Each row of a before or after table is a point. The points were changed in one or more steps. Then noise was added and the rows were shuffled. The steps act on columns, c1 being the first. What was done? A step turns or swaps two columns, mirrors them in a line or flattens them onto one, adds a multiple of one to another, or multiplies or shifts one. Angles are multiples of 10 degrees, from the lower column toward the higher: turns from -170 to 170, lines from 10 to 170 but not 90. Use the fewest steps. Two steps may share a column if one is a turn and the other turns, adds or multiplies; they go together, in the order done. Otherwise the lowest column goes first.

Before (13 x 2):
[[ -4  -3]
 [-39  23]
 [-30  59]
 [ 14 -10]
 [-10 -12]
 [-32  -9]
 [ -7 -11]
 [-20 -21]
 [-15  16]
 [-23 115]
 [-31  -6]
 [ -6  12]
 [  7   1]]
After (13 x 2):
[[ 14  -3]
 [ -6  29]
 [-16  -3]
 [ 16  26]
 [ 42  14]
 [ -5  13]
 [104 -55]
 [ 64 -12]
 [ -6  -8]
 [ 13  29]
 [ -2  16]
 [ 21   2]
 [  0   8]]
Steps: turn c1 and c2 by -130 degrees

Before (14 x 6):
[[-59  53 -23  22 -10 -24]
 [-21  -1   8 -17  15  10]
 [-58  -7  65  62  26 -40]
 [-36 -33 -61   4  16   8]
 [-34 -18  -8 -31 -57   3]
 [-55  43 -45  20 -12  14]
 [  0  -2   2 -11 -15  26]
 [-11  42  31  14  28   3]
 [ 42  24  -8 -41  23  28]
 [ 37  17  12  18 -11  16]
 [ 16  31  17 -16 -14 -16]
 [-29 -18 -17  47  56  42]
 [-61  14  -9   9 -15  53]
 [ -5  20  28 -28 -10  67]]
After (14 x 6):
[[ 42 -19  -9 -41 -29  29]
 [-35  54  -7 -31  29   4]
 [-30 -59 -15  47   8  42]
 [-57 -27  65  62   3 -39]
 [-54  18 -43  18 -42  13]
 [-34 -22 -63   3  31   8]
 [-59  17 -10   8  -9  52]
 [-22 -15   9 -16  -2   9]
 [ 15  19  17 -15 -27 -15]
 [-10 -20  32  12 -47   3]
 [ 39  14  10  19 -16  16]
 [  0  13   2 -12   5  27]
 [ -4  15  27 -27 -17  67]
 [-59  20 -23  23 -51 -25]]
Steps: mirror c2 and c5 in the line at 140 degrees

Before (13 x 11):
[[-65 -60  34 -14  13 -17 -17 -11  -7 -16 -32]
 [ -7  26 -18  -7  14  -4 -35  38 -14  17  31]
 [ 40  35  54  28  -3   9  30   2 -61   4  22]
 [ 15  40  13  26  -4  37  30  43 -11 -38  19]
 [-46 -18  82   2  -5  -8 -26 -29  43   3 -45]
 [-65 -24  42  27  17  18  36 -11  37  19  22]
 [ 11  64  13  75  26  47  21   2 -48  -3   4]
 [  6  34  -4 -12   9  47 -18  -2 -26 -13  59]
 [-28   3  32 -32  35 -32  15 -19  14   3 -38]
 [ -4 -26 -15   1  16   6 -40  51  18  16  58]
 [-43 -18 -19  37 -53  33  25  -4  30  32  23]
 [ 35  27   6  12  24  76  21  30 -33  23   3]
 [-18 -49  25  35  18  -2  26 -60  53  -6 -37]]
After (13 x 11):
[[ -3 -26 -15   0  -1 -33 -40  50  19  18  49]
 [ -8  27 -19  -4   0 -24 -36  38 -13  17  20]
 [-42 -18 -20  37   2   9  24  -5  31  30  39]
 [ 17  37  14  28   1  13  28  44 -11 -38  41]
 [ 42  36  56  28   0  -6  31   3 -61   4  22]
 [-26   2  32 -32   1   0  15 -20  13   3 -48]
 [-64 -60  35 -15   1  10 -18 -11  -6 -16 -34]
 [-47 -18  83   1   0  22 -27 -29  43   4 -40]
 [-64 -23  43  27   0  -2  36  -9  38  19  29]
 [  6  33  -4 -11   2  -1 -19  -2 -27 -13  76]
 [-18 -48  26  35   1  22  27 -62  54  -6 -28]
 [ 36  26   6  14   1  57  21  30 -31  23  52]
 [ 11  63  13  78  -1  35  20   1 -49  -2  34]]
Steps: multiply c5 by 0; turn c6 and c11 by 40 degrees

Before (8 x 14):
[[ 41  35 -30  31 -39 -14 -15 -50 -28  12  20  -5 -41 -56]
 [ -8 -24 -13  61 -48 -10  -4  18  32 -48  37 -27   0  27]
 [ -1  23 -12 -61  32 -28   9  14 -62   2 -57 -17 -12  31]
 [-15  26 -22  -6  24   8 -14  42  34 -53  26   5 -51  25]
 [-28  34 -35  -6  -1  19  66 -14 -31   7  -6 -11  19  -4]
 [ 23 -34  51 -28 -36  21  -6   6 -10  24 -18 -24  -8  -9]
 [-26  18 -17  35 -39 -59 -16  37 -49  -4  52  36  10 -27]
 [  3  -4  -2  14  50 -41 -32  35  18  -4 -51  76 -15  17]]
After (8 x 14):
[[ 24 -34  50 -17 -18  20  -8   7 -11 -46 -19 -25  10  -8]
 [-29  32 -33   3   1  -3  65 -15 -32  -8  -4 -10  28  -7]
 [-14  26 -23  23 -28  44 -15  45  33  44  28   4 -26  26]
 [ 39  35 -32 -49  13  22 -17 -50 -26  -5  21  -8 -36 -57]
 [-26  18 -18 -51   7 -45 -17  38 -48   8  50  36 -39 -26]
 [ -1  23 -13  58 -32  -9   7  14 -61 -28 -60 -16 -25  28]
 [  2  -5  -1  34  24 -15 -29  31  16  27 -51  77 -39  14]
 [-10 -24 -12 -74  -6  -5  -4  18  33  55  36 -28  -9  28]]
Steps: turn c4 and c5 by -120 degrees; turn c5 and c10 by -140 degrees; turn c6 and c13 by 50 degrees

Before (10 x 24):
[[   0  -10  -36   35    4   -1   -9  -26  -12   45    2  -32   19   -9
   -20   39   25    3  -30  -26   23   41  -21  -22]
 [ -58  -13   20   13  -11   28    2  -29  -23    3   59   49   37  -73
    27   18  -46   -6   33    4  -12   42   -2   -9]
 [   4   -5    8  -81  -11    3   17   36   33  -10  -23  -40   43   -7
    32  -27   12  -42    4  -21   11    4  -66  -24]
 [ -44  -15  -88   37   42   12   -2    2    3   -8  -23  -40   27  -80
   -19  -10   12    0  111  -20   56    6  -31   -6]
 [  20  -22   30   -7  -13    9  -15   41   14   -8    1  -25   38   -4
   -22   26   24   -6   43   -2  -18  -49   -2  -16]
 [   8  -33   31  -42   -9   58   -1  -26   -5   -9  -29   -3   31  -11
   -16   26  -10  -27    8  -19  -16   40   -5  -26]
 [  22    3    6   25  -12   -3   23   -1  -27   10  -18  -34    0  -54
   -17   43 -106  -24  -43   22    5 -121   -4  -19]
 [  -9   -1   31   31  -19   -2  -10  -18  -22  -23  -26  -47    2   -9
   -24   21   25   14   -6   -2  -20   -5   -1   19]
 [   3  -37   20  -48    1   -2  -18   -8   10   64  -23  -19   24   -2
   -18   -6   -1   25   27   19  -21   37  -23   -8]
 [  19  -63    5    8   -3   66  -23  -12   11  -19  -23  -36   43   -6
   -18  -13   -2   16  -35    4    1    3   -4  -20]]
After (10 x 24):
[[   5   -5    7  -81  -12    0   36   36   33    8   14  -40  -21   -4
   -12  -27    9  -42    5   58   19  -40   35  -23]
 [   3  -38   18  -48    1   -2  -24   -8    8  -65  -15  -21   21   -2
    14   -6   -1   22   28    0   26  -40   31   -5]
 [  11  -31   29  -37   -7   57  -15  -27   -6    7  -11   -3   18  -15
    -1   26   -9  -26   10   18   33  -47   -9  -26]
 [ -59  -12   22   17  -14   27   26  -29  -24   -4  -23   51   19  -71
     1   20  -46   -4   33    0  -58  -56    3   -9]
 [  -8   -3   33   31  -19   -1  -26  -17  -25   25  -18  -47   -6   -9
     7   19   23   13   -6    2   30    0   -1   18]
 [  20  -63    2   10   -3   66  -20  -12   11   19    3  -37  -20   -5
    18  -10   -2   15  -33   -3   21  -40    6  -18]
 [  23    0    7   25  -11   -3  -15    0  -27  -11    8  -34 -103  -57
   -25   41 -105  -24  -43  -17   20   58   16  -19]
 [ -43  -14  -88   39   44   13  -19    3   -1   11   60  -42  -10  -77
    -4  -12   11    1  112   36   13  -26   10   -7]
 [   1  -10  -35   34    5   -2  -20  -25  -13  -46   22  -31   30   -8
     7   38   24    3  -31   34   -8  -37   -1  -23]
 [  20  -23   33   -8  -10    7  -24   40   13    8  -17  -23  -63   -3
    11   27   26   -8   42    3    4   -7    0  -16]]
Steps: turn c7 and c15 by -80 degrees; multiply c10 by -1; turn c11 and c21 by -100 degrees; turn c13 and c22 by -120 degrees; turn c20 and c23 by 140 degrees
